Each row of a before or after table is a point. The points were changed in one or more steps. Then noise was added and the rows were shuffled. The steps act on how far a point lies along the listed directions, d1 being the first. Write out the steps. A step turns or swaps two directions, mirrors them in a line or flattens them onto one, adds a multiple of one to another, or multiplies one. Angles are multiples of 10 degrees, from the lower direction toward the higher: turns from -170 to 170, lines from 10 to 170 but not 90. Use the fewest steps. Two steps may share a direction if one is a turn and the other turns, adds or multiplies; they go together, in the order done. Otherwise the lowest direction goes first.

Directions:
(1): 16, 47
(2): 47, -16
Before (13 x 2):
-5, -80
-15, -8
14, -9
-13, -16
-13, -38
6, -101
22, -64
-8, -61
8, 19
-5, -16
-3, 38
-49, -4
-5, -9
After (13 x 2):
14, 8
-20, -6
18, 5
45, 43
-19, -32
-5, 17
35, 26
13, 7
57, 83
19, 2
56, 59
37, -35
23, 69
Steps: turn d1 and d2 by -140 degrees

Directions:
(1): -66, 3, 24, 6
(2): -5, 25, 0, -65
(3): -3, -65, 4, -25
(4): 24, 3, 66, -1
Before, 14 rows:
6, 56, -66, 1
-39, 63, -32, 12
-51, -20, 70, 47
-15, -38, 39, 22
-53, 61, -33, 9
-26, -32, 12, 57
-14, -38, 34, -43
-2, 62, -66, -16
-29, -45, 81, -48
-47, -30, 4, 39
5, -29, 32, -37
-13, -17, 24, -24
-5, -20, 48, 17
-10, 29, 24, 33
After:
-14, -52, 33, -54
-19, 69, -2, -2
2, -58, 44, -43
14, 7, 15, 18
18, 5, -7, 32
-13, 54, -11, 8
-33, 92, -32, -16
-10, 19, -42, 8
-13, -59, 22, -43
-15, 36, -8, -8
10, -63, 44, -27
-8, -27, -30, -9
4, 30, -25, 23
-2, 23, -37, 15
Steps: flatten d1 and d2 onto the line at 60 degrees; turn d3 and d4 by 160 degrees

Directions:
(1): 28, 34, 4, 36, -25, 37, -22, 45, 59
(2): -38, 34, 61, -15, -14, -43, -50, 4, 2
(3): -12, 62, -52, -56, -15, 25, -13, -9, -14
(4): 14, -1, 11, 41, -50, 34, -31, -40, -54
(5): 76, 16, 14, -24, -28, -41, 23, 25, -28
Before (10 x 9):
-20, -22, 8, 30, 10, 13, 11, 11, 24
43, -67, 29, 28, 0, -2, 18, -19, -33
-36, -12, 17, 21, 7, 2, -29, -27, -19
6, -38, -31, 21, 12, 4, -4, -28, 2
-4, 61, -58, -42, -23, 35, -6, 18, 15
61, 39, -40, -2, -23, 56, 21, 39, 14
44, -8, 31, 13, -33, -33, 6, 36, 30
-11, 19, -24, -47, 3, 4, 10, 0, -29
58, -30, 6, 53, -18, 69, 18, 0, -14
-22, 7, -23, 2, -11, 47, -20, -27, -2
After, 10 rows:
16, -3, -24, -32, 8, 8, 28, 8, -29
-77, -29, -29, 43, 19, 80, -33, -42, 24
-35, -44, -2, 35, 25, 1, -23, -33, 16
113, 35, 41, -30, -66, -76, 18, 63, -5
-96, -11, -16, 24, 21, 46, -50, -49, 0
54, -26, 67, 56, -23, 24, -6, 14, -14
-77, -20, 13, 40, 25, 29, -16, -5, 40
52, -30, 71, 1, -26, -43, -2, -2, -46
21, 12, -55, -4, -7, 39, 26, 19, 24
121, 13, 13, 14, -34, 4, 41, 65, -1
Steps: turn d2 and d3 by 60 degrees; multiply d2 by 0.7; multiply d5 by 3
